Every row gives one point. To make a cloud, some directions were put in groups of two or more. Within a group, all points are equally far from the middle, so they leave a hole (a ring in 2 directions, a hollow ball in 3). The other directions are filled evenly. Then the cloud was stretched, turned, moved and blurred a little. Count the holes, and give their numbers of directions, smallest first.
In the rows, zero is written as 128.

Cloud:
[[101 142 149]
 [ 82 115 141]
 [181 141 155]
 [127 166 146]
 [131 116  80]
 [178 174 103]
 [104 146 140]
 [163  88  67]
 [ 97 163 129]
 [147 162  88]
 [165 163  75]
 [106 125 117]
 [102 117 114]
 [192 149  84]
 [181 128  89]
 [114 133 145]
 [140 202  97]
 [116 177 149]
 [185 154  99]
 [159 129  77]
 [171 112  80]]
Holes: 0

Cloud:
[[198 161 123  96]
 [123 114 149  75]
 [132 111 104  97]
 [162  88 148  91]
 [146 113  63  80]
 [189  85 163 111]
 [145 118  79  47]
 [178 138 151 136]
 [193 104 152  82]
 [123 152 162 152]
 [166 150  97  70]
 [114 106 167  94]
 [168 135 150  89]
 [148 112 163 112]
 [148  88  92 104]
 [195 110  67 119]
 [ 82  94 105 144]
 [187 109 139 144]
 [125  94 171 137]
 [175  70 100  92]
 [149 115 136 119]
 [ 92  77 157  90]
 [200 132  90 112]
 [175 132 105 144]
 [172  96 129  69]
 [105 156 128 131]
 [128  61 111 116]
 [100 122  97  96]
 [181 100 122 122]
 [130 125 122 166]
 [117 138 142  90]
 [122 153 105  79]]
Holes: 0

Cloud, 56 rows:
[[154 134 119 158  89 158]
 [114 147 180  83  90 124]
 [ 92 216 102 125  91 122]
 [193 181 140 125 181 104]
 [ 92 151 151  99 128  73]
 [104 170 167 106  95 126]
 [149 166 184 135 138 126]
 [116  93  88 133 133  78]
 [176 157 145  91 155  91]
 [ 80 205 134 151 162 138]
 [ 76 172 105 116 155 152]
 [152 153  97 159 144 112]
 [118 116 155 119 155 174]
 [168 147 183 147 125 108]
 [193 106 154 126 182  92]
 [184 118 105 110  98 154]
 [148 124 110  91 126  55]
 [126 194 149 148 174 108]
 [145 118 163 155 142 133]
 [144 195 143 152 125 135]
 [188 209 146 138  99 158]
 [ 59 163  67 136 134 112]
 [101 130  80 126  72 148]
 [109  89 132 123 106 136]
 [158  83 165 149  98 102]
 [161 113 125  80  77 108]
 [ 85 146 133  96  88  79]
 [128 149  70 148 164 120]
 [121 108  96 147 130 116]
 [166 175  60 134 148 104]
 [121 111 181 142 142 119]
 [ 85 120 128 112 164  87]
 [135  89 141  98  95 109]
 [132 203 114 117 141 159]
 [104 152 156 139 118  96]
 [202 187 183 125 102 145]
 [175 154 124  59 110  96]
 [119 180 139 139 114 169]
 [167 158 137 183 137 158]
 [115 118  83 169 142 133]
 [176 105 175 132  96 152]
 [ 94  98 143  99 125  88]
 [122 176  56 126 149 117]
 [128 108  97 149 178  72]
 [184 172 140  71 107 134]
 [140 176 153  89 109 101]
 [155 101 167 132 133 198]
 [181 123 170 120 147 179]
 [110 170 141  75  88 127]
 [122  93 220 133  98  90]
 [179 130 112 191 152 187]
 [ 82 165 145  87 152 165]
 [ 92 183 111 127 164  72]
 [117 110 150 112 131 158]
 [116 117  88 123 157  70]
 [120 118 102  71 142 152]]
Holes: 0

Cloud, 81 rows:
[[ 87 145  79 115 128 149 109  78]
 [127 178  93 129  79 133 125 180]
 [181 135 115 167  95  66 121  85]
 [154 138 122 142 176 187 138 160]
 [ 74 178 113 107 161 171  84 180]
 [117 195 163 150 156 141 141  89]
 [151 139 176 133 137 144 173  86]
 [175 166 141 131  90 136 114  76]
 [ 89 159 170 172 164 135 122 140]
 [137 186 142  91 145 176 177 152]
 [168 137 151 199  96 165 144 107]
 [144 127 124 182 145 168 162  95]
 [142  98 146 172 148  95 142 137]
 [143 182 109  87 123  83 126 120]
 [102 189 119 116 150 102 133 182]
 [145 171 182  77 122 150 137 108]
 [119 104 115 141 124 125  88 148]
 [167 144 111  84 173 154 147 110]
 [130  79 113 171 145 118 168 196]
 [148 150  85 142 174 187 117 151]
 [158 170 106 168 113 151 147 112]
 [ 80 179  94 171 162  57 169 138]
 [167 166 150 122 111 137 107 100]
 [136 176 133 183 184 152 173 108]
 [152 186 146 163  71 143  93  88]
 [100 153 147 204 110  67 145 112]
 [112 111  96 170 122 156 144 159]
 [104 151 149 162 173 164  83 105]
 [170 168  92 105 156 157 130 197]
 [161 117 100 181 119 125 167 134]
 [143 164  93 119 137 180 142 179]
 [ 94 130 124 105 155 129  92  68]
 [150 116 158  97 166 170 141 119]
 [ 80 150 134  77 151 175  98 166]
 [121 170 110 163 143 184 169 192]
 [156 156  88  71 135 174 134 179]
 [ 93 142 171 154 142 103 142 112]
 [127 186 166 104 155 138 172  82]
 [ 55 135  86 177 175  78 150 132]
 [ 58 129 126 127 157  95 152 105]
 [174 175 153 111 100 186 140 181]
 [140 170 139 190  85 133 182  99]
 [149 138  86 105 152 173 133 151]
 [109 192  85 164 164  53 109 108]
 [117 159 112  93 152  83  73 157]
 [ 92 125 109 120 103 138 189 119]
 [158 102 139 109 107 170  89 140]
 [142 135 169 127 173 136 165  80]
 [144 191  75 157 125  92 117 133]
 [194 155 111 111  84  96 113 135]
 [144 173  98  95 126 207 127 174]
 [176 131 139  97 131 191 107 108]
 [153  87 145 105 136  96 138 111]
 [135 196  96 134 125  92 114  86]
 [ 90 110 178  88  78 141 143  89]
 [167 149  87 195  75 137 142  97]
 [104 198 141 136 168 120 179 120]
 [124  95 155 106 162  80 149 104]
 [148 184  69 138 157  86 136 105]
 [103 164 130 150 108  66 141  98]
 [162 129 114 158 190  92 156 144]
 [151 169 132 198  88 137 168 144]
 [142 161  59 164 180 151 124 167]
 [116 168  75 167 120 103 161 137]
 [180 160 111  93 124 151 139 186]
 [151 162 137 101 176  93 152  94]
 [ 93 141  73  66 137  88 101 106]
 [108 189 106  90 129 116 120 171]
 [164 133 165 170  99 168 111 107]
 [ 80 166 138  71 124 134 124 120]
 [114  90 112 182  97 143 138 118]
 [141  96 121 138 151 130 109 159]
 [ 81 176 162  68 135 148 139 170]
 [160 149  78 193 137 116 152 212]
 [122 147 149 154  98 116  90  83]
 [135 149 150 107 119  59 169 103]
 [149 149 172 143  91 161  80 174]
 [161 172  72 131 113 104 130 174]
 [171 163 161 111 127 177 120 120]
 [127 137 134  81 177  77 100 147]
 [177 108 129 166 129  97 141 152]]
Holes: 1 (3)

Cloud (103 x 9):
[[108 160 128  79 137 156  90 110 104]
 [146  94 115 126 122 128 154 109 137]
 [145 130 170 155 157  84 132 125  80]
 [172 122  66 112 141 140  91 114 101]
 [156  97 144 167 155  43 127 147  70]
 [ 72 124 131 132 124 102 168  73 185]
 [118  71 142 144 108 106 114  85  94]
 [176 142 138 132  97 159 193 147  64]
 [118 105  75  68 154  81 107 139 145]
 [192  88 120 106 145 175 119 115  91]
 [177 154 109 177 100 131 182 104 104]
 [ 98 183  76 121 116 128 136  96  70]
 [145  65 152 124  86 147  97 102  82]
 [104  91 144 145 144 142  77 125 115]
 [134 157 138 153 143 133  77  52 119]
 [112  48 116  90 121 132 149 111 135]
 [184 118 116 140 200 153  92 108  49]
 [148  74  72 194 134  99 156 127 100]
 [ 84  69 159 136  91 173 144 148 124]
 [119  86 129 135 209 104 173 114 115]
 [107 151 111 181 171 172 114 116 165]
 [ 84  47 140 148 145 118  58  97 145]
 [150  76 117 101 143  84 132 142  59]
 [127 158 112 123  96 146  63 133 125]
 [126  86  79 111 130  89 147  72  73]
 [191  93 120 144 164 104 124 198 152]
 [123 172 131 183 117  86 106 116 117]
 [127 182  83 135 140 130 172 177 113]
 [140 123  98 124 117  94 137  74 110]
 [162 117  79  92 151 128 141 104  46]
 [118  97 144 168 162 110 159 138 114]
 [181 135  95 159  97 116 127 153 133]
 [165 105 119  95 126 189 169  79  86]
 [105 147 103 109 128 115 150  92  69]
 [141 130  95 132  86 121 154  82  56]
 [113  64  83 114 181 158 152 135 127]
 [178  77 134 104 176 144 145 120  86]
 [125 126 183  81 184 150  84 103 120]
 [ 87 110 150 159 118 104  89 131 140]
 [185  85 110  68 162  79 159 121 109]
 [112 144 166 219 102 115 170  89  90]
 [171  84 133 113 142  92 190 163  94]
 [163 181 125  82 145 110  96 159 136]
 [129 136 130 140 192 125 168 114  94]
 [126  92 138 101 181  84 122  95 107]
 [126 138 106 144 115 146 178 119 167]
 [158 133 153  66 134 123  98 106 152]
 [ 97 123 170 150  98 128 167 145 114]
 [139  71  74 153 165 108 103 118 133]
 [144  22 100 136 129 143 117  74 141]
 [121  59 119 176 120  83 119 127 121]
 [123  82 131 114 161 126 161  68 104]
 [193  88  51  86 162 125  95 128 124]
 [121  84 142  90  86 131 110 106  75]
 [151 115 117 160 197  87 177 171 147]
 [191  92  94 105 120  53 160 171 126]
 [197  95  92  91 198 111  98 105  75]
 [134  51 124 150 136 116 119  60  82]
 [104  96 113 140 197 124 192 130 107]
 [107 100 113 169 118 126 179 119 117]
 [ 96 140 134 133 194 182 144  77 134]
 [137  87  67 207 147 139 147 143 126]
 [158 155 124  50 164 123 117 102 117]
 [167 150 145 101 179 207 139  98 133]
 [151 144 130 116 117 126 185  92 159]
 [122 144  96  70 165 152  85 115 105]
 [153 119 158 163 116 110 191 144 103]
 [157  81 117 159 152  82 143  73 129]
 [173  99 124 146 142  71 176 189 157]
 [134 155 174 121 169 122 177 135 106]
 [151 133 187  99 147 164  97 150  83]
 [123 115  98 144 193 109 109  97 163]
 [144 103  78 112 105 112 118 137 127]
 [ 98  87  97 142 145 103 189 188 109]
 [160 107  98 136 163 103 117 130  83]
 [160 159  57 188  98 113 133 123 127]
 [134  49 110 115  83 108  92 139  63]
 [200 102 123 113  83 117  82 157 118]
 [117 137 100 184 137 174  93 127  66]
 [119 114  92  77 117 154 104 117 126]
 [115 138 153 179 155 176 119 109 120]
 [179 172 104 169 141  86 149 137  55]
 [108 148 105 152 131 121  99 126 125]
 [190 103  97 113 130 106 145 116 152]
 [111 163 132 125 128 145 209 179  91]
 [140 166 112 125 160 144 202 113  91]
 [124 101 136 167 209 112 161 174 142]
 [148  94 137 130  80 114 177 148 150]
 [190 102  92 151 131 153 160 106 151]
 [158 154  98 149 117 133 127 141  54]
 [172 144 116 108 134 185 145 174  70]
 [148 133 161  91 132 102 135 167 128]
 [149 167 144 133 113 143  55 133 129]
 [179  34 142  90 145 150 141 114 157]
 [171 136 118  96 169 172 143 178  75]
 [144 153 135 173 187 136 168 143  74]
 [129 103  89 138 118 149 146  95 180]
 [144 153 103 125 195 157 113 147 118]
 [120  77  79  70 144 117 140 106  93]
 [108 113  74 121 146 157 134 147 158]
 [140 156  76 135 148 155 125  81 165]
 [121  52 140 109 132 134 155 116 106]
 [131  62 104  99 154 104 113 110  54]]
Holes: 0

Cloud:
[[102 113  94 140 103 205 125  98 188]
 [153 121  62 150 110 128 128 118 103]
 [ 92 189 160 116 133 118 129  93 112]
 [ 98 101 121 140  89 156 162 131  94]
 [166  86 118 114 128 214 114 108  60]
 [103  58 111 131 143 109  70 125 153]
 [150 113  99 171 138 158 139 110  69]
 [172 157 156 124 145 142  89 177  87]
 [180 192 132 157 157 174 167 113  96]
 [166 115 138  66 128 149 119  84 125]
 [ 99 129 151 162  96 202 137  86 173]
 [177  97  98  96 115 187 116 145 120]
 [125 138 171  88  81 132 103 121 161]
 [110 117 166 137 168  88 178 115 163]
 [109 134  85 162 150 166 115 101 107]
 [175 189 160 157  90 217 170 114 125]
 [157 164 157 167 119 158  89 157 110]
 [153  92 164 108 141 122 178 130 155]
 [104 184 155 164 105 127 164 106 110]
 [152  81 122 136  72 181 105 118 141]
 [119 122 106 110 120 198 134 196 151]
 [131 121  99  81 104 181  98 131 128]
 [184  85 190 139 148 156 116 162 114]
 [188 149 156 167  88 203 146  99 144]
 [ 66 152 129 165  84 179 125 110 162]
 [116  96 187  84 169 154 135 143 161]
 [ 75 173 174 110 127 141 161 114 126]
 [100 109  91  79 101  67 130 123 112]
 [127 109 109 183 164 216 126 130 148]
 [208 146 157 145 135 158 143 111  87]
 [154 157 126 146 115  83 176 120 136]
 [133 119  96 119 120 223 113 121 135]
 [100 107 139 140 110 209  91 195 107]
 [147 111 129 159  91 119  90 133  95]
 [148  47  98  81 143  95 108  88 127]
 [124 135 164 112 187 128 119 196  94]
 [168 152 143 145 141 135 189  82 133]
 [ 94 162 165 139  87 127 100 149 170]
 [ 62 134 102 145 109 187 157 125 142]
 [141  90 130 110 186 147 158 165 144]
 [137  93  91  89 136  91  93 147  90]
 [169 175 113 122 107 196 163  99 160]
 [ 60  89 139 128 130 161 105 181 110]
 [124 111  78 120  65 133 132 152 114]
 [100  83 130 127  79 128 141 132  91]
 [117 143  88 145 196 184 148 135 110]
 [110  68 103 109  75 127 150 114 133]
 [181 152 120 128 121 191 142 139 177]
 [134 131 132  84 120  93 117 178  88]
 [121  66 137 110 101 157 129 165  55]
 [ 66 102  98 104 162 108  99 158 144]
 [ 84 144 181  89 149 165 146 159 134]
 [115  30 128 134 158 120  98 138 140]
 [ 88 137 166 180 141 154 137 181 111]
 [145 114 188 114  95 159 117 154 159]
 [133 142 109 109 164 174 156  75 161]
 [148 108  81 142 150 165  89 160 121]
 [ 68 156 110  99 111 127 123 152 192]
 [136 166 162 126  86 152 124 196 136]
 [172 119 123  97 153 170 181 111  88]
 [127  79 150 111  66 142 102  83 116]
 [ 55  96 118 110 134 169 148 144 125]
 [190  63 150 153 122 159 113 131  86]
 [ 80 159 139 102 189 120 144 134 100]
 [116 126 169 161 156 102 180 120 146]
 [162 156 139 111 182 136 149 120  45]
 [104 176  80 108  93 159 113 135 149]
 [114 139 172 129  88 129 203 113 156]
 [119 118 177 159 181 167 126  91 105]
 [152 133 171 158  77 186 140 170 178]
 [156  99 131 154 111 209 149  95  94]
 [ 88 117  97 102 191 134  99  94 134]
 [152  59 105 115 107 174  98 124 148]
 [109  64 163 145 152 117  78 148 128]
 [ 96 164 131 123 105 118 199 168 144]
 [105 121  96 130 199 164 149 112 141]
 [100 213 114 127 105 140 169 109 134]
 [149  74 125 139  89 154 132  63 143]
 [102  57 125 125 171 157 153  76 120]
 [193 149 137 114 136 182 177 108  97]
 [126 146 108 157  87 169  85 133  85]
 [ 84 125 144 143 149 162  73 128  80]
 [138  50 122 141 167 152  90 172 104]
 [115 142 188 133 197 139 142 170  74]
 [ 76  32 132 120 172  83 114 118 115]
 [ 72 100  96 165 154 136 125 152 160]
 [121 133 116 193 154 176 154 126  81]
 [ 71 109 103 111 128 185 133 124 188]
 [111  91 193 119  90 124 152 144 166]
 [155 172 157 179 146 180 116 116 114]
 [159 121 188 133 139 194 107 129 152]
 [117 115  98  66  94 145 102  94 127]
 [ 90  91  97 114  84 106 136 119  97]
 [103 142 148 115 123 151 206 151 163]
 [121 173 166 138 125 138 103 104  78]]
Holes: 3 (2, 2, 3)
